Every row gives one point. Any point is a mix of the corners, with weights that add up to 1. It lies inside the corners' shape when no weight is negative. Is each point inside? If not, which corners have a negative weight?

Corners:
(1): [-1.9  2.5 -3.6]
(2): [-4.3  0.9  1.6]
(3): [13.1 -0.4 -4.0]
(4): [-4.2 -1.5 -1.8]
Points:
[-1.0 -1.0 -2.1] -> inside
[-2.3  1.7 -1.8] -> inside
[ 0.0  0.1 -0.6] -> inside
[ 5.5  1.9 -3.8] -> outside (4)
[ 1.3 -1.3 -1.8] -> outside (1)

Corners:
(1): [ 1.7  2.8  5.3 -0.6 -3.6 -2.7 -9.9 -0.1  3.4  2.6  4.9]
(2): [ -8.2   4.2   2.9   1.6   3.5  -3.5  -3.3   1.7 -12.4   2.3   2.5]
(3): [  4.1   2.1  -2.6  -3.2  -3.7  -2.2 -10.2  -7.2   4.0   1.7   0.0]
(4): [ 2.5  3.5 -2.0 -3.6  4.6 -1.1  2.1 -2.9  6.2 -0.7  2.2]
(5): [-3.9  3.0 -6.0 -1.5 -2.8  0.5  4.9 -3.7  2.3 -3.5 -3.7]
(6): [ 5.4 -0.2 11.2  1.8  4.3  3.6  4.2 -3.6 -4.7 -7.1 -1.3]
(7): [ -4.2  -1.9  -0.7   1.3  -2.0   2.0 -10.9   4.5   1.4   1.5   1.5]
(8): [ 4.4 -0.7  0.0 -6.0  1.7 -3.1  6.1  1.1  6.5  2.0 -7.0]
(9): [ 2.0  1.7 -4.6  1.1 -2.5 -4.4 -6.5  3.2  1.6 -4.5 -1.3]
(10): [ 1.5 -3.9  2.9  1.8  0.4 -1.6 -0.9 -6.3 -3.8 -4.7  4.7]
(11): [ 3.8  3.2 -5.4 -4.4 -1.7 -1.1  2.2  4.0  0.0 -0.2  1.7]
(12): [ 5.6  3.6 -2.8  2.0  0.7 -1.6  2.5  2.1  2.9  4.2 -0.9]
Points:
[ 3.1  1.3 -0.5 -0.9  0.1 -0.3  1.6 -1.8  4.2  0.6 -1.6] -> outside (2, 9, 11)
[-1.2  1.8 -2.2  0.0 -0.9 -2.5 -4.4 -0.3  1.3  0.1  0.0] -> outside (6, 11)
[ 0.2  2.7 -0.5 -0.7  1.4 -1.1  0.5  0.9 -1.3 -1.6 -2.1] -> outside (1, 10)
[ 2.2  2.7 -1.0 -1.0  0.0 -2.1 -3.1  1.9  1.8  1.7 -0.4] -> outside (5, 10)
[-0.9  1.6  0.0 -0.4  0.6 -2.0 -1.1 -0.2 -3.1 -0.6  1.2] -> inside
[-1.6  5.2 -3.3  1.6 -0.7 -1.2 -4.8 -0.3 -1.6  6.6  6.4] -> outside (6, 8, 9)

Corners:
(1): [ 2.7 -0.9 -0.4 -5.7  2.3  6.5  0.5  3.6  4.0 -1.9  4.0 -2.4  0.4  6.3
 -5.8 -5.1 -1.7 -4.9  0.3  3.5]
(2): [ 1.8  1.8 -6.5  2.1 -2.1 -2.1 -5.9 -5.3 -3.4  2.1  4.7 -2.6 -2.1  1.7
  5.0  8.4 -0.3  5.2  5.0 -6.1]
(3): [ 8.3  0.7 -0.8 -7.8 -1.2  1.9 -2.7  0.3  3.6  1.8 -5.7 -1.5 -0.7 -0.4
 -0.4 -7.5 -3.5 -4.3 -0.5 -0.3]
(4): [-2.6  5.3  7.7  3.3  8.7  1.9  1.0 -3.3  1.3  2.4 -1.0  1.1 -0.4  2.1
 -6.8 -0.7  0.0 -0.7 -4.1 -2.8]
(5): [ 2.1  1.6 -1.7  5.3 -2.7 -4.9 -3.0 -4.5 -4.5 -1.5  2.3 -3.9 -0.5 -2.1
  1.5  4.3  1.3 -0.2  6.4  0.1]
(6): [-3.2 -0.2  5.0  2.1  7.7  1.4  3.4 -0.9 -3.3 -2.5 -3.8  2.4 -1.3  1.0
 -5.6  1.5  6.6  9.6 -7.6  5.0]
(7): [ -1.6  -0.5 -13.2   7.8  -3.8  -0.9  -3.0  -3.1  -0.5   3.5   3.6  -4.5
   2.4  -0.7   4.5   4.0   4.5  -1.0   5.0  -2.2]
(8): [-3.9  5.3  5.2  2.7  4.7 -1.5  3.7  0.5  1.9 -4.5 -0.7  7.9 -5.4  2.9
  1.9  0.0  3.6  2.8 -6.5 -2.2]
(9): [-2.8 -1.6 -5.0  0.6 -6.8 -6.0 -0.6 -1.6  0.1  3.4 -2.7  0.7  2.7  1.0
 -2.3  2.5  0.4  3.9  6.2 -4.1]
(10): [  5.4  -3.4   0.2  -6.7   2.1   2.7   1.2   2.6   1.9   1.4  -3.4   2.2
   0.7   2.7  -1.9  -0.4   4.5 -10.7  -1.0   2.3]
(11): [ 0.0 -0.2 -1.5 -9.4 -0.5 -0.3 -2.4  5.4  0.4  1.6  1.1 -3.3 -1.3 -1.6
  0.7 -5.1  6.3 -5.7  1.5 -4.0]
(12): [-0.3  3.5  3.7  5.1  6.8 -2.8  2.4 -3.2  0.1 -6.3  2.0  1.2  4.1  0.9
 -0.6  0.6  5.0  8.3 -6.0 -4.8]
(13): [ 1.6 -6.2  2.8 -6.8  2.6 -1.0  0.5  2.3 10.0  3.1  0.9 -1.0 -1.4 -1.3
  4.0 -1.8 -3.1 -2.2 -0.5  1.2]
(14): [-2.2  6.7  4.9  1.7  6.3 -1.0  2.8 -4.8 -3.5  4.8  2.2  3.1  4.1  4.0
  2.6 -4.1  2.9  3.2 -4.9  1.9]
(15): [ 1.7 -1.6 -6.6  2.6 -4.8 -3.1  4.4 -4.5 -1.4  2.9 -1.6 -7.1 -2.8  2.4
  2.2  2.2  2.0 -0.9  3.6 -4.4]
(16): [ 1.0 -3.3  1.2 -3.3  3.0  6.9  1.8  1.5 -1.8  2.2 -1.2  2.6 -0.1 -0.8
  1.6 -4.6 -0.3 -5.5  4.8 -3.8]
(17): [-0.1  3.7  5.5  5.6  4.1 -2.7  2.0  3.5 -1.2  0.7  6.1  4.7  0.0  2.7
 -2.4  0.5  1.8  4.0 -8.1 -1.6]
(18): [ -0.1  -0.9   2.1  -7.6   2.8   5.2  -0.5   7.6   3.1  -2.2  -2.2  -4.3
   4.5   4.3   3.9  -2.6  -4.8 -10.2  -1.1  -1.7]
(19): [-2.1 -6.1 -3.7  2.1 -4.5 -4.9 -5.3 -6.7 -2.5 -0.6 -1.9  0.7 -1.7  0.6
  3.0 -0.7  2.2 -3.9 -0.8 -6.6]
(20): [ 2.7 -3.1  1.1 -5.2  8.1 -0.8 -3.0  5.3  2.6  3.8 -2.5 -1.7 -1.1  6.0
 -1.0 -4.5  0.4 -6.1  3.0 -0.8]
(21): [ 2.6  4.8  8.5  8.2 -0.1  3.0 -1.7 -0.4  2.4 -0.2 -2.6 -1.8  1.4  1.9
 -0.8 -2.6  5.2  6.8 -1.6 -3.2]
Points:
[-1.0 -1.5 -3.3  1.1  0.0  1.1 -2.8 -1.5  0.1  1.4  0.1 -4.0  0.6  1.3
  0.5  1.8  2.0  2.4  2.3 -4.6] -> outside (3, 5, 8, 10, 14, 17)
[ 0.4  0.6  0.4  1.8 -0.2 -0.1 -0.3 -1.8 -0.2  0.8  0.0  0.0 -0.5  0.7
  0.5  0.0 -0.6  1.3  0.1 -1.0] -> outside (10, 11, 12, 20)
[-3.6  0.6  3.6  4.3  5.1 -1.0  3.2  0.9  3.3 -2.5 -3.8  2.5  0.7  1.1
 -0.1 -1.8  2.3  4.1 -5.9 -4.8] -> outside (1, 2, 5, 10, 11, 14)
[ 0.4  1.1  1.4  1.6  1.6  0.1  0.0 -0.6  0.9 -0.2  0.0 -0.5  1.0  1.8
 -0.9 -0.8  2.3  1.7 -0.8 -1.8] -> inside
[-1.2 -0.8  2.1 -0.9  0.9  1.7  2.3  0.3  0.4  1.2  0.8  1.3 -0.8  1.8
  0.4 -0.6  1.4 -1.3 -1.4 -2.4] -> outside (3, 5, 7, 12, 20)
[-0.8  2.2  3.5  1.7  3.1 -2.3  1.2 -1.1 -1.2  1.5  0.0  1.7 -1.1 -0.1
 -0.3 -0.4  2.5  5.2 -0.8 -2.8] -> outside (1, 7, 10, 18, 19)
